Each row of a before or after table is a point. The points were changed in one or more steps. Then noise was added and the rows were shuffled. The steps act on columns, c1 being the first. Write out the steps. A step turns or swaps two columns, mirrors them in a line or flattens them onto one, adds a multiple of one to another, or multiplies or shifts one. Angles are multiples of 10 degrees, from the lower column toward the higher: turns from -170 to 170, lines from 10 to 170 but not 90. Use the fewest steps. Two steps may share a column if one is a turn and the other turns, adds or multiplies; they go together, in the order done. Otherwise the lowest column goes first.
In the rows, 128 means zero.

Before (9 x 3)
[[124 170 136]
 [ 35 166  68]
 [102 125 140]
 [130 165 139]
 [ 17 176 114]
 [115 172 108]
 [135 110 133]
 [106  49 136]
 [ 65 176 141]]
After (9 x 3)
[[ 96 243 113]
 [ 99 224  67]
 [159 156 136]
 [123 113 134]
 [109 148 133]
 [154 166 109]
 [157 147 135]
 [ 54  95 136]
 [122 208 141]]
Steps: turn c1 and c2 by -50 degrees

Before (13 x 4)
[[140 155  37 113]
 [156 154 139 179]
 [116 166 150 162]
 [131  81  79  91]
 [171 147 126 146]
 [126 131 115 135]
 [185 166 141 160]
 [140 106  34  96]
 [145 147  74 118]
 [110 105  56 115]
 [174 126 116 167]
 [136  87 114 143]
 [144 149 149 213]]
After (13 x 4)
[[105 147  73 203]
 [ 74 104  57 225]
 [ 91  77  75 161]
 [ 84 131 112 156]
 [100 154  34 247]
 [ 95  88 114 163]
 [ 99 106  35 236]
 [134 124 119 186]
 [ 75 167 149 130]
 [109 151 149 180]
 [115 153 138 161]
 [147 170 140 140]
 [129 145 123 151]]
Steps: shift c1 by -40; add -1.5 times c3 to c4

Before (11 x 6)
[[131 151 136 150  71 164]
 [ 84  75  52 104 122 131]
 [ 96 152 127  53  89 136]
 [152 104  95  85 160  87]
 [113 142 118 115 116 146]
 [183 150 115 133  80  51]
 [ 46 192 131 139 182 164]
 [152 118 146 143  58 146]
 [170  77   8  60 128 130]
 [ 87 198 123 181  61 109]
 [208 165 133  94  56 114]]
After (11 x 6)
[[ 97 144 154  73 159 149]
 [ 41 185  97 109 118 134]
 [ 19 192 189  68 127 111]
 [123 123 101  67  90  81]
 [119  82  50 153 180  81]
 [113  47  87 164  60 145]
 [114 127 115 128 114 100]
 [147  98 203  92  58 107]
 [126  81 186  92  78 185]
 [156 142 148 149  59 125]
 [138 111 127 169  74 101]]
Steps: mirror c1 and c3 in the line at 40 degrees; turn c4 and c6 by -30 degrees; turn c2 and c6 by -160 degrees

Before (8 x 8)
[[181 121  48  47 131 165  99 115]
 [184  92  94 121 157 129  49 139]
 [ 25  71 161 134 134  87  43 100]
 [146 129 144  68 182  95 129 111]
 [ 98 160 165 108 168 129 136 176]
 [104 183  65 102 138  82 178 116]
 [185  91  86  90  77 132  92 122]
 [ 82 188 193 122 113 104  32 161]]
After (8 x 8)
[[ 37  74 183 137 135 167  41  96]
 [190  92  89  75  92 141  91 138]
 [184  95  92 137 156 116  47 128]
 [ 93 161 152 123 173  82 132 122]
 [ 64 194 161 120 117 101  35 100]
 [138 179 124 109 145 150 176  83]
 [137 134 120  89 201 143 127  95]
 [198 124  88  53 156 139 101 162]]
Steps: flatten c1 and c3 onto the line at 150 degrees; turn c4 and c5 by -20 degrees; turn c6 and c8 by 100 degrees

Before (8 x 9)
[[136 197 146 141 126 156  87  22  74]
 [150 102 118 163 147  71  97 166 125]
 [165 150  92 145 151 100 145 170 156]
 [156 167 183 115 138  97  99 140 127]
 [170  91 127 137 101  90 159 169 140]
 [118 142 142 119 177 117 144  99  94]
 [113 242 171 163 117 159 102  59   7]
 [175 134 141 139 166 160 115 129  92]]
After (8 x 9)
[[149  57  22 104 116  81 150 132 177]
 [117  89 136 144 112 148 167  74 134]
 [105 104 100 130 166 149 116 115 164]
 [190  25  50  72 135  82 139  97 241]
 [ 95  99 178 110 113 155 121 159  97]
 [102 163 173 124  79 183 116 121 104]
 [ 73  97 129 114 115  92 122 114 166]
 [ 91 136 162  95 117 162 186 123 121]]
Steps: turn c1 and c5 by -50 degrees; turn c1 and c2 by -160 degrees; turn c3 and c8 by -100 degrees; turn c4 and c9 by -170 degrees; turn c6 and c7 by -150 degrees

Before (14 x 11)
[[107 135  99 114  84 143 124  84 113 150 138]
 [119 163 113  94 159 158 144  82  95 135 133]
 [188 101 101 108 131 133 179 126  89 146 159]
 [111  93 114 107 125 146 163 207  99 133 166]
 [108 153 104 185 154 207 136  68 105 114 139]
 [126 112  95 123 103 142 114 129  69 106 156]
 [135  97  95 114 142 138 128 244  96 140 147]
 [119 150 192 144 143 141 104  76  73 149 115]
 [133 106 147 100 108 214 124 168  91 152 110]
 [114 101 153 141 154 207 105 113 146 137  69]
 [116 232 108 148  49 153 138 137 159 153 140]
 [113 121 170 137 156 186 128  97 158 140 163]
 [114 132 101 116 134 142 111  74  68  10 131]
 [110  99 178 117 153 160 165 101  75 136  68]]
After (14 x 11)
[[140 112 130 117 141 214 141 171  92 156 144]
 [121 147 117 136 126 146 195  70  69 153 147]
 [118 163 139 172 136 159 106  74  96 129 131]
 [110 155 130 137 100 203 101  55 101 109 116]
 [116 232 136  45 130 154 111 129 162 121 153]
 [112  92 164 137 137 147 107 189 101 101 148]
 [117 105 109 147 121 211 160  98 144 190 119]
 [122 117 115 110 137 139 104 127  69  97 120]
 [141  94 123 147 131 136 100 245  95 110 149]
 [107  97 169 159 131 157 170  83  76 186 112]
 [112 129 123  90 139 137 101  68 114 125 149]
 [114 133 107 137 133 147 104  63  69  85  21]
 [113 122 138 153 125 187 170  92 160  94 152]
 [193  99 172 135 135 139  93 171  88 104 155]]
Steps: add 0.7 times c1 to c8; mirror c3 and c7 in the line at 40 degrees; turn c4 and c5 by -110 degrees; multiply c5 by 0.4; turn c10 and c11 by 70 degrees

Before (12 x 12)
[[ 98  81 114 152 134 132 154  87 127 129 101 203]
 [120 164 157  87 184 135 181 121 102  68 122 168]
 [125  95 157 147 129 170 138 162 193 139 134 135]
 [130  97 106 108 125 153 154 200 126 104 141  90]
 [113 109 154 162 189 112 114 117 112 106 129 169]
 [112  87 174 129  68 146 115 162 172  92 135 132]
 [ 96 103 119 123 131 141 101 173 183 101 120 162]
 [180 128  98 112 167  86 178 122 118 107 129 158]
 [102  73 133 119 164 110 112  97 163 142 110 129]
 [167 136 106  98 142 163 142 108 106  97 148 158]
 [143 123 136  67 200 110 177 133  85  93 179 185]
 [150  88 149  97  78 168 110 210 149 141  97 125]]
After (12 x 12)
[[109 124 136  64 202 144 174 133  85  58 130 186]
 [171  96 155 147 124 125 137 163 191 152 127 137]
 [146  84 173 130  65 114 117 163 171  52 129 132]
 [ 88 128  98 112 165 179 180 122 118  87 117 157]
 [137 163 157  86 184 119 181 121 103   6 110 165]
 [109  71 135 119 164 103 111  96 163 157 118 127]
 [144 104 119 120 131  97 100 176 186  73 115 158]
 [110 109 151 164 186 113 114 117 114  83 117 170]
 [168  90 149  95  78 150 111 209 148 157 113 121]
 [132  81 113 149 134  98 153  86 128 132  94 196]
 [164 134 105  99 142 169 142 107 106  65 124 157]
 [152  96 105 107 124 127 154 197 125  79 141  95]]
Steps: swap c1 and c6; multiply c10 by 2; multiply c11 by 0.4; turn c11 and c12 by 20 degrees

Before (9 x 14)
[[141 110  96 153 166 139 132  83 142 161 177 138  97 109]
 [ 90 168  92 121 108  94 132 101 138  55 142 232 109  60]
 [150 118 154 134 147  77 131  97 109 114 148 203 147 180]
 [190 141 117 147  99  69 151 136 134  96 105  59 159 129]
 [ 90  82 196  76  86 179  88 118 137  87 155  91  41 172]
 [118 131 162 141 136 132 150 122  73 203 127 126 150 108]
 [142 128 144 207 109 122 213  96 189  80 187 142 193 150]
 [ 97  23 172 159 140 125  33 101 145 194 216 188 133 149]
 [116 143 242 199  59 211  81 118  92 121 180 190  96  93]]
After (9 x 14)
[[ 89 100 100 130 160  88 151 141 131  96 117  61 157  87]
 [134 111 180  82 192 123 213  78 188  79 165 142 193 109]
 [186  98 196 198 127 163  84 130 139  88 104  98  39 165]
 [157  85 162 112 115  92 133  97 107 115 128 203 145 103]
 [120 147 156 114 131 131 147 133  74 205 105 126 151 139]
 [165  69 215  96 138 125  31  83 141 191 170 186 132 217]
 [100 210 109 147 141 107 131  83 135  53 164 236 106 143]
 [110 114 136  81 116 138 129  56 143 161 189 139  98 145]
 [111 162 244 120 228 183  78 136  86 120  92 191  96 138]]
Steps: turn c1 and c14 by -130 degrees; turn c2 and c14 by -50 degrees; turn c3 and c11 by -40 degrees; add -0.5 times c11 to c8; turn c4 and c5 by 140 degrees; multiply c6 by 0.7
